Each row is a point. The window is the flat piece filled in between its corners: a triangle in 3 columns, a solid with four corners in 4, and so on. A path goes straight from each point to the next, and from the last back to the first. After which points does the path pass through the window?
In the rows, 128 means zero.

Window, 3 rows:
[[180,158,116],
[99,93,119],
[168,120,125]]
Path:
(1): [194,151,150]
(2): [92,114,154]
(3): [100,63,100]
(4): [133,74,89]
(5): [87,95,155]
(6): [121,109,137]
(7): [115,90,111]
(8): [159,126,91]
(9): [140,134,137]
(10): [176,160,128]
(11): [175,137,83]
(12): [176,124,104]
(13): [147,159,153]
(14): [143,113,135]
(15): [149,110,83]
(16): [192,139,88]
Through the window after points: 8, 10, 12, 14

Window (6 x 6):
[[144,164,103,88,101,122],
[89,118,132,111,126,145],
[93,119,188,102,177,132],
[57,204,61,167,128,156],
[152,169,117,127,93,149],
[124,126,132,150,157,116]]
Path:
(1): [141,128,110,107,136,192]
(2): [131,198,134,144,78,99]
(3): [89,151,140,140,103,110]
(4): [116,162,114,100,135,161]
(5): [121,184,50,129,116,147]
(6): [118,191,76,149,76,137]
(7): [90,126,179,114,150,122]
(8): [118,129,153,88,203,162]
(9): [140,150,131,87,139,163]
(10): [102,140,116,126,101,123]
(11): [122,161,127,111,90,96]
(12): [134,162,97,95,122,146]
Through the window after points: 1, 7, 9, 11

Window:
[[161,111,168,104,129,85,101,179,162],
[89,166,128,123,140,67,84,92,182],
[74,119,96,114,71,100,72,153,145],
[110,160,122,176,131,111,142,138,142],
[110,140,32,102,71,180,136,108,143],
[91,142,111,87,81,139,83,168,92],
[129,139,131,143,68,128,124,93,90],
[122,102,164,181,181,152,159,111,131],
[185,97,135,159,119,201,78,129,70]]
Path:
(1): [141,88,112,160,134,142,96,126,76]
(2): [137,120,120,120,188,90,138,114,105]
(3): [112,142,147,139,65,133,85,145,173]
(4): [142,137,137,134,109,167,100,154,122]
(5): [109,77,75,133,92,92,122,122,76]
(6): [133,105,103,131,134,127,111,100,114]
(7): [116,136,161,142,91,161,126,137,125]
(8): [99,140,129,150,76,172,99,130,147]
(9): [132,131,64,82,116,111,132,142,119]
(10): [123,122,98,120,111,78,101,116,88]
(11): [104,148,120,120,79,139,90,154,147]
(12): [154,161,175,141,87,205,145,144,147]
Through the window after points: 2, 8

Window:
[[103,174,132,173,160,168,72,188,126,124,122,120],
[117,80,136,167,72,144,152,140,162,46,127,145],
[138,137,109,173,121,87,99,116,107,102,112,157],
[125,195,141,193,114,141,137,171,144,118,58,98],
[136,57,124,77,103,114,109,106,77,133,125,83],
[75,150,190,172,80,114,149,129,214,105,141,126],
[154,59,139,73,157,174,85,44,115,108,119,102],
[93,116,105,185,127,100,93,152,220,89,93,143],
[138,127,57,145,117,137,100,90,161,141,181,106],
[145,63,166,68,73,163,125,85,132,158,98,149],
[165,81,99,167,189,126,107,123,162,150,195,106],
[158,166,72,105,129,94,159,153,133,96,167,129]]
Path:
(1): [205,148,100,141,80,111,97,150,155,141,143,132]
(2): [212,81,144,172,134,105,63,134,121,116,161,64]
(3): [100,138,102,148,151,147,147,131,166,133,130,139]
(4): [59,117,128,142,102,119,150,80,117,129,132,121]
(5): [134,131,161,166,101,123,120,149,199,93,133,133]
(6): [148,131,146,152,114,124,120,149,164,119,142,125]
(7): [98,98,85,173,159,106,109,81,142,117,149,128]
(8): [96,139,91,175,150,115,168,119,142,116,122,140]
(9): [149,130,124,124,103,123,112,150,140,104,121,107]
(10): [145,112,140,121,94,125,96,122,153,120,136,89]
(11): [115,113,97,149,141,167,164,103,102,120,132,164]
(12): [90,118,129,147,122,120,132,128,144,109,103,140]
(13): [151,132,126,147,81,126,103,136,176,79,136,113]
(14): [167,153,127,146,111,121,87,142,148,87,132,94]
(15): [84,57,89,156,163,122,129,75,120,136,126,171]
(16): [79,115,124,147,158,137,112,113,152,113,125,109]
Through the window after points: 2, 4, 6, 8
